Rows are points. The points of each table are mixes of a few directions, plus a little noise. Count the directions of each table, and those that both share. Where both have some left over, give the other angles between the two spaces (their principal angles), to ten degrees, smallest first.

First (7 x 2):
[[ 11  60]
 [  1   9]
 [ -9 -51]
 [  1   7]
 [  4  24]
 [ -2 -10]
 [ -7 -39]]
Second (6 x 2):
[[-28   5]
 [-51   9]
 [ 39  -7]
 [ 47  -9]
 [  5  -1]
 [-12   2]]
Directions: first 1, second 1, shared 0; angles 90

First (8 x 4):
[[ -1  -9   5   0]
 [  9  41  43   7]
 [  1   2   4   1]
 [  2   8 -26  -3]
 [  3  19  14   3]
 [ -5 -26   1  -2]
 [  5  28  -4   1]
 [-13 -60 -36  -6]]
Second (5 x 4):
[[ 27  18 -11  13]
 [-18  21  20 -10]
 [ 10  19 -16   3]
 [ -4 -51 -16  -1]
 [-15  -8  25  -6]]
Directions: first 2, second 3, shared 2

First (9 x 8):
[[-11 -21  10 -16 -55   4 -23  30]
 [-27  49  -7  22  -8  18   6  -7]
 [  9 -19   3  -9  -1  -6  -3   4]
 [ 13 -40   8 -20 -16 -10 -13  15]
 [ -2   6  -1   3   2   2   2  -2]
 [ 11  -2  -3   2  27  -6   9 -12]
 [ -1  13  -4   8  14   1   6  -9]
 [-12   9   1   2 -22   7  -7   9]
 [ 21   5  -7   9  60 -10  22 -30]]
Second (9 x 8):
[[ -3   4   3  -4   5 -19 -17 -10]
 [ 22 -20  -3  -2  27   4  21  -3]
 [ 12 -33   3 -10 -22  23  16  27]
 [ -2  10  -6  12   2  24  24   4]
 [ -8  25  -2   7  20 -19 -11 -21]
 [  9 -29   7 -17  -8 -18 -18   7]
 [-10  45 -12  25  32   9  18 -25]
 [  1  -7   1  -2  -8   5   2   7]
 [-24   8   8  -7 -47  -8 -34  14]]
Directions: first 2, second 3, shared 2

First (7 x 9):
[[ 38 -16  -8  15  -6  26  -1  26  19]
 [-31  14  25  -5 -19 -17 -15   1 -18]
 [ 21 -15  22  14 -25  18 -11  29   7]
 [-12  12  -9  -5   5 -10  -1  -7  -4]
 [ 31 -60  15  -5  41  19  49 -46  11]
 [-17  26 -29  -8  12 -16  -2 -10  -4]
 [-30  38 -15  -5 -10 -21 -20   7 -11]]
Second (10 x 9):
[[  1 -13  34  35 -11   4  51  -7  44]
 [ 25 -21 -31  -6  -3  -2 -58  13   2]
 [ 35   1  -4  -1  23  10  12 -14  33]
 [ -2   9  -2  -8   7   1   3  -6  -8]
 [  2 -25  -4  -7 -17   8 -31 -43   0]
 [-19  13   3  12  -4 -15  11  56 -16]
 [-15   6  13 -12  -2   9  14 -47 -10]
 [ 17  24  -8  -5  29  -1  17  26   5]
 [-27  20   2   6  -3 -17   9  58 -29]
 [-16 -14  -3 -13 -19   4 -30 -36 -22]]
Directions: first 3, second 4, shared 0; angles 30, 40, 50

First (9 x 12):
[[  1  -1   4   2  -1   2   0   2   2   0   0   3]
 [  9 -14  38  25 -14  13   1  21  32  -4   3  28]
 [ -1   2  -3  -1   1  -2   0  -2  -3   0   0  -3]
 [-11  19 -51 -33  18 -17  -1 -27 -43   7  -5 -36]
 [  9 -15  40  26 -14  13   1  21  33  -5   4  29]
 [ -6  10 -25 -16   8  -8   0 -14 -21   2  -2 -18]
 [ -3   5 -11  -7   5  -4   0  -6 -10   1  -1  -8]
 [  7 -12  30  19 -10  10   1  16  25  -4   2  21]
 [ -4   8 -21 -14   8  -7   0 -12 -18   3  -2 -15]]
Second (11 x 12):
[[  6 -12  -5 -20 -11  11   4   3  -6  30  10 -15]
 [ -1  17  -1   0  -6  -5  -3 -22   5  -2  -8  15]
 [-60  45  39  39  22 -54 -13  -8  14 -59  -6  17]
 [ 32 -14 -13   7  -3  17   4   0  -9  -3  -7   5]
 [  9 -14 -15 -20   2  17   3  12   4  20   2  -8]
 [ -9   4 -10 -26   1   6   0  -1  14  21  -1  -1]
 [ 10 -14   0  14  10   5   3  19  -7 -15   1  -4]
 [ 16 -19 -14   1  15  18   4  27   3  -7  -3  -2]
 [ 11   2 -10  -7  -6   7   0 -10   2   9  -5   6]
 [-20  11  23  13  -7 -22  -3  -9 -10  -7  10  -6]
 [  4  -3   6  -2 -15  -1   1 -10 -12  15   8  -9]]
Directions: first 1, second 4, shared 0; angles 70

First (11 x 18):
[[ 18 -24 -19  11   5 -12  49  30   0  21  -4   0  -5  -6   7  12   4  -7]
 [ -2  26   7  12  -1  14 -22   7  -5  -2  -3  -4  -8   6   4 -15 -10  -9]
 [ 11 -31 -15  -3   4 -17  41  10   3  12   1   3   3  -7   1  17   9   3]
 [ -9   3   7 -10  -2   1 -17 -18   2 -10   3   2   5   1  -5   0   1   7]
 [ 19 -39 -22   4   6 -20  60  25   2  21  -2   2   0  -9   4  21  10  -2]
 [-17  28  18  -7  -5  14 -48 -25  -1 -19   3  -1   3   6  -5 -14  -6   4]
 [  3  10   0  10   0   6  -2  10  -3   3  -3  -2  -6   2   4  -6  -5  -6]
 [-22 -10  14 -36  -5  -6 -32 -52   8 -25  10   7  20  -1 -16   8  10  23]
 [-11 -30   2 -31  -2 -16   2 -36   8 -12   9   7  18  -6 -13  19  14  21]
 [  3  27   3  20   0  15 -13  19  -6   4  -6  -5 -12   6   8 -17 -12 -14]
 [  6  39   4  30   0  21 -18  29  -9   6  -8  -8 -18   8  11 -24 -17 -20]]
Second (11 x 18):
[[ 16 -18 -26  -1 -26 -25  27  27  10  10   1 -15 -13 -15   8 -11  -3  -2]
 [  6 -27 -13  -3  20   0  48 -10   5  15 -18  30  24 -13 -10  34  18   4]
 [  5 -16 -10   2  16   4  34  -4   3  14 -16  23  17  -9  -8  23  12  -1]
 [ 19 -16 -30   3 -29 -25  27  31  10  12   0 -19 -16 -16  10 -17  -6  -4]
 [-15  14  23  -3  22  20 -23 -26  -9 -11   2  13  12  13  -6  13   2   4]
 [ -3   0   4  -5  -7  -9 -13   0   0  -7  11 -14  -8   4   4  -8  -3   4]
 [ -8   7  14 -11 -16 -11 -36  -2  -3 -18  25 -27 -16  12   6 -19 -10   6]
 [-13  30  23   7  20  27 -32 -17 -10  -9  -3  10   7  14  -5  -1  -3  -4]
 [  8  31  -9  32  15  35  13  16  -2  20 -36  26   5  -5   0  -2  -4 -20]
 [-10   2  15 -15 -13 -13 -37  -6  -3 -19  28 -27 -13  12   5 -15  -6   9]
 [ -6  -4   8  -8   3  -2  -8  -8  -2  -6   8  -3   2   4  -1   3   3   6]]
Directions: first 2, second 3, shared 1; angles 30
